Rows are points. The points of each table are mixes of a few directions, plus a little noise. How many directions does each table use, and how many do they share? Where both have some left over, give the other angles between the two spaces (their principal angles), to ten degrees, smallest first.
In the rows, 128 means zero.

First:
[[128 124]
 [125 114]
 [148 219]
 [123 103]
 [119  82]]
Second:
[[127 129]
 [119  88]
 [134 157]
 [115  66]
 [143 198]]
Directions: first 1, second 1, shared 1

First, 7 rows:
[[156 117 160]
 [103 109  91]
 [120 111 114]
 [135 158 145]
 [ 96 121  87]
 [100 104  87]
 [186 176 212]]
Second:
[[ 89  90 151]
 [170 168 100]
 [119 120 133]
 [174 173  97]
 [ 84  87 157]]
Directions: first 2, second 1, shared 0; angles 60

First, 7 rows:
[[149 145 163 129 134  99]
 [ 88  95  58 126 117 185]
 [145 141 157 128 132 105]
 [141 139 150 128 132 110]
 [149 145 163 129 133  98]
 [ 68  80  26 125 111 212]
 [158 151 179 129 137  86]]
Second:
[[126 132  84  90 136 151]
 [135 115 119 138 121 152]
 [ 74 116 178 191 109  84]
 [197 152 114  75 148 142]
 [161 121 198 181 114 111]
 [ 75 133  74  93 137 127]]
Directions: first 1, second 3, shared 1

First, 9 rows:
[[159 187 107 145  92 147 162 154 127]
 [ 79 103 136 137 110  79  36  68 100]
 [157 167 116 135 108 145 162 144 130]
 [ 48  69 134 134 178 122  80 198 147]
 [143 145 129 128  99 110 111  73 108]
 [151 147 123 127 127 149 167 153 137]
 [153 183 108 145  89 137 147 139 121]
 [ 88  80 139 121 171 128 113 164 143]
 [173  69 163  78 181 134 172  58 138]]
Second (7 x 9):
[[171 151 111 141 139  64 130 147 182]
 [103 118 138 109  91 124 168 158 127]
 [100 185  90 107 182 124  94  82  97]
 [172  83 135 193 134 133 109 124  92]
 [115 186 177  69 138 115 121 169 122]
 [ 71 120 125 102 121 179 132 103  81]
 [163  56 122 174  91 155 141 115 190]]
Directions: first 3, second 5, shared 0; angles 60, 70, 80

First (10 x 12):
[[152 150 149 118 137 147  76 152 155 130 189 110]
 [195 100 162 173 145 164  68 118 146 181 209 143]
 [ 38 166  83  67 105  80 207 141 104  57  20 108]
 [140 153 142 111 133 141  88 154 151 121 173 110]
 [120 119 121 132 125 121 148 118 118 127 107 134]
 [173  98 149 167 139 150  96 112 135 171 173 144]
 [146 145 143 119 134 143  89 146 149 129 172 115]
 [ 60 151  91  87 108  88 196 132 104  77  37 118]
 [144  80 125 173 129 127 154  90 107 162 107 159]
 [113 115 117 134 122 116 158 115 112 126  93 138]]
Second (11 x 12):
[[165 157 130 147 148  47 134 146 129 115 120  96]
 [ 55 168 118  70 130 172 123 185 153 135 119  83]
 [169  83 150 151 105 150 123  53 102 103 141 183]
 [125 161 152 104 131 117 128 126 126  97 115  87]
 [ 86 159 122  89 130 148 122 166 145 126 124  97]
 [169 159 187 133 139  76 143  80 104  83  94  69]
 [ 91 155 125 112 146 127 139 168 141 155 106  79]
 [125 147 170 108 126 138 135  96 115 100 104  88]
 [118  72  79 158 120 165 123 142 136 185 155 204]
 [174  73 104 155  96 143 103  90 119 105 181 234]
 [131  75  71 179 137 127 133 158 138 206 147 189]]
Directions: first 2, second 4, shared 1; angles 70

First:
[[134 146 130 121 105 116 128 120 108 154 106 111  92 130 141 138 110 127]
 [116  96 145 142 158 138 131 133 136  80 160 142 181 117 113 108 164 130]
 [116  97 143 141 158 139 131 134 137  79 159 142 182 118 110 108 165 129]
 [142 158  84 115 117 131 119 137 155 177 107 137  93 147 136 148  87 125]
 [115  92 126 144 177 150 127 147 167  75 172 161 202 124 103 107 165 130]
 [143 178 163 107  40  83 136  86  34 199  56  58   7 122 172 157  82 128]
 [145 168  87 111 102 124 119 131 145 192  94 127  72 147 143 155  78 124]
 [137 145  93 121 127 134 120 138 156 159 118 141 112 142 130 141 102 126]
 [ 98  54 185 159 188 145 139 133 124  13 196 146 242  99  95  81 216 133]
 [134 145 123 120 110 121 127 124 120 154 109 118  98 132 139 139 109 128]]
Second, 9 rows:
[[173 157 115 152 129  77 102 106  80 144 112 119 134 158 114 107 121  99]
 [187 165 111 150  99  73  97  83  71 147 114 114 102 156 135  98 129 113]
 [ 54 121  61  99 162 215 178 188 245 143 178 194 210 113 149 140 173 197]
 [101 118 120 122 155 151 142 157 160 128 137 145 164 124 119 139 131 133]
 [126 104 179 115  89 136 127 106 112 102 120  97  56 102 146 139 114 132]
 [192 184  76 165 138  59  93 104  76 167 115 135 165 180 111  90 133  97]
 [ 76  63 217 107 147 164 148 160 142  79 116  99 101  83 105 175  91 107]
 [133 136 114 118  92 140 131 106 136 132 140 130  97 122 161 119 146 160]
 [112 105 161 122 140 137 134 141 130 111 121 118 123 114 115 146 113 115]]
Directions: first 2, second 3, shared 0; angles 30, 70

First:
[[103 153 100 150 117 151  91 149 157 122 122 108 138 105 127 150 142  91
  111 119 135 156 147 118]
 [129 132 134 147 116  91 132 142 127 137 159 105 110 155 127 138 159 134
  127 135 131 146 137 126]
 [125 126 114 117 138 169  95 137 139 102 114 142 129 134 120 130 117 109
  112 121 131 133 135 115]
 [135 109 120 149 149 173  77 156 176 111 156 120 129 164 106 123 111  94
  119 132 114 151 167 106]
 [150 116 171 125 119  44 208  94  82 169 153 122 116 135 141 111 138 189
  164 146 123  99 101 156]
 [113 144 112 159 119 134 109 145 157 139 140 101 139 113 126 143 140 101
  123 126 126 154 149 124]
 [135 124 151 108 134 109 201  77  94 167 100 146 156  65 144 102  95 167
  165 130 118  77  87 160]
 [151 102 148 120 150 132 147 114 125 134 137 142 132 140 121 102  99 145
  147 137 112 105 126 131]
 [111 149 103  79 113 152  91 136  95  69  76 163 102 138 136 151 154 122
   86 106 163 131 105 114]]
Second:
[[124 131 120 125 133 152 119 126 137 125 113 134 140 109 128 127 114 118
  126 123 126 126 127 126]
 [103 140  90 112 153 249  87 114 167 113  56 157 188  32 125 118  60  74
  118 102 121 109 126 123]
 [129 129 127 129 128 125 131 128 126 128 131 128 126 131 127 128 130 129
  130 128 128 129 129 128]
 [113 136 102 120 144 206 101 120 152 120  80 147 167  66 127 122  84  93
  122 111 123 116 127 126]
 [146 119 154 140 111  48 155 137 101 138 178 108  87 191 129 135 174 164
  136 145 133 141 130 129]
 [139 123 143 136 116  75 146 134 111 135 160 116 101 169 129 132 157 152
  133 140 131 136 130 129]
 [133 125 137 133 122  98 139 133 119 132 145 120 114 152 127 129 144 143
  130 134 130 131 130 129]
 [138 123 145 136 116  75 147 133 109 134 161 114 101 170 129 133 158 151
  134 139 131 137 129 132]]
Directions: first 4, second 1, shared 1

First, 9 rows:
[[ 98 107 172 182 166 112 157 110  77 139 141 113  97 244  88 137 109  76
   92 103 184 157 138  54 168 162 145 116  89 158  78 155]
 [148 139 141 138 116 105  71 182 198 130 115 136 111  56 119 162 142 123
  135 202  86 154  82 149 109 115 103 128  97 145 157 136]
 [165 113 152 130 129  86 103 149 133 108 108 119 131 122 110 151 108 109
  139 139 148 133 136  95 123 111 136 113 141 131 125 139]
 [ 90 189 111 103  55 173 143  83 133 165 170 137  88 106 128  96 154 127
  119 135 132 105 108 176 110 120  97 122  83 159 139 105]
 [109 103 117 133 155 141 119 141 123 124 129 111 121 110 115 179 153 163
  127 173  91 147  81 171 102 117 129 105 121 142 138 123]
 [ 90 161 101 116 104 176 155  98 127 155 155 141 120 126 148  91 149 144
  118 113 114 113 123 167 130 142 112 143 109 128 135 112]
 [ 54  62  90 138 210 189 192  84  26 125 148  88 136 203 117 179 160 200
  109 113 107 140  96 181 113 137 163  92 148 131 104 113]
 [199 157 125  80  73  97 122 120 146 105 104 151 172  94 166  58  84 106
  163  62 170  75 212  85 140 111 133 156 193  79 135 121]
 [199 122 143 131 142  75  90 185 189 101  81 155 177  94 160  98  92 104
  150 109 120 128 176  74 159 138 134 175 171  76 140 148]]
Second (9 x 32):
[[ 96 108 109 113  93 140 158 122  78 126 168 134 126 105 117 135 144 163
  108 106  59  95 134 172 114 153 129 140 121 139 128 116]
 [152 108 120 114 132  90 125 159 117 107 168 144 143 156 130 121 129  77
  128 107  73 130 153 122  94  97 109 115 133 153 105 153]
 [125 118 143 144 149 139 120 160 115 104 202 142 135 134  88 169 111 124
  119 148  75 158 163 120  86 124 145 139 113 132 131 104]
 [106 172 111  74 117 178 138  67 192 176 103 133 113 144 204  48 145 181
  180  92 232 120  94 176 144 101 133  87 165  79 134 104]
 [124 148 108 136  99 137 125  74 175 192  17  81 103 124 201  72 158 138
  150 103 229 114  56 131 180 149 113 117 155 102 117 147]
 [140 125 131 192 151 127 126 145  85 101 118 110 144 119  76 183 111  90
   82 170  95 140 154  75 138 156 128 183 100 151 134 133]
 [127  78 152 148 133 104 101 190 126 116 234 133 118 134  87 188 126 115
  131 139  31 171 144 124  53 125 147 121 115 135 113 110]
 [148 145 168  86 128  86 114 116 179 127   7 138 110 102 147  97 114 164
  155 147 246 103  82 129 209 117 130  86 136 120 148 158]
 [135 148 108 146 151 152 148 119  86 101 136 135 157 137 105 135 114 104
   98 138 111 121 170 105 134 126 118 165 117 142 137 129]]
Directions: first 5, second 6, shared 1; angles 50, 60, 80, 90

First (10 x 32):
[[140 130 125 116 124 122 122 135 132 120 126 118 124 131 129 126 138 134
  138 115 131 119 131 123 121 129 114 132 115 119 120 125]
 [ 83 122 139 172 143 152 148  98 112 158 138 164 143 118 124 133  91 108
   93 175 117 160 115 150 153 126 180 115 176 162 158 137]
 [125 128 129 131 128 129 129 126 127 130 129 131 129 127 128 128 125 126
  125 131 127 131 127 130 129 127 132 127 132 130 130 129]
 [125 127 129 131 129 129 130 127 127 130 129 130 129 127 128 128 126 127
  126 131 128 130 127 129 129 128 131 128 131 130 130 128]
 [116 126 131 140 132 135 133 120 123 136 131 138 132 125 127 129 118 123
  118 140 125 136 124 133 135 127 142 124 140 137 136 130]
 [179 136 116  78 111 100 105 162 147  93 117  87 110 139 132 122 171 151
  168  74 141  92 143 104 100 131  68 143  74  90  94 118]
 [ 55 118 145 199 153 167 161  79 102 177 144 186 154 112 122 136  68  95
   71 205 110 180 106 162 168 123 213 106 205 182 177 142]
 [105 125 134 150 136 140 138 113 120 144 133 146 136 123 126 131 109 117
  110 153 122 145 121 139 141 126 155 121 152 145 144 133]
 [120 127 130 136 130 132 131 123 125 133 130 135 131 126 127 129 122 124
  122 136 126 134 126 132 132 128 138 126 136 134 134 129]
 [231 143 103  27  94  72  81 196 165  58 105  45  93 151 136 116 213 175
  209  19 154  55 159  79  70 134   7 159  19  51  58 108]]
Second, 8 rows:
[[112 138 123 130 121  99 114 122 107 100 125 151 107  98 152 130 158 100
  102 100  98 133 116 136 146 108 139 123 123 149 157 124]
 [149 167  98 111 215 201 179 102 179 208 228  57 137 200  85 111  79 142
  145 161 182 172 216  38 112 129 145  35 164  55 107 161]
 [123 107 135 145 111 108  99 144 111 114 104 150 126 104 146 141 135 137
  138 131 124  97 111 157 132 137 119 154 125 152 141 108]
 [126 117 132 134 105  95 104 142 115 101 122 155 108 101 154 123 154  94
  110 108 111 108 112 152 140 139 125 128 127 152 127 121]
 [169 103 150 109  95 147 150 155 169 144 127 108 144 173 101  94 104 108
  137 145 160 116 123 137 101 187 101 131 132 103  26 150]
 [119 115 125 150 131 109  95 139 109 122 126 147 118 100 152 145 136 136
  136 130 126  98 128 143 139 131 127 132 134 150 159 106]
 [111 160 137 100 125 158 184  85 130 123  79 106 164 151  84 137 116 172
  127 126 106 196 101 113 113  68 138 179  92 108 146 147]
 [114 118 127 146 123 105  99 134 105 112 114 151 119  97 151 145 141 134
  130 124 117 105 118 148 140 123 129 142 126 153 162 107]]
Directions: first 1, second 4, shared 0; angles 70
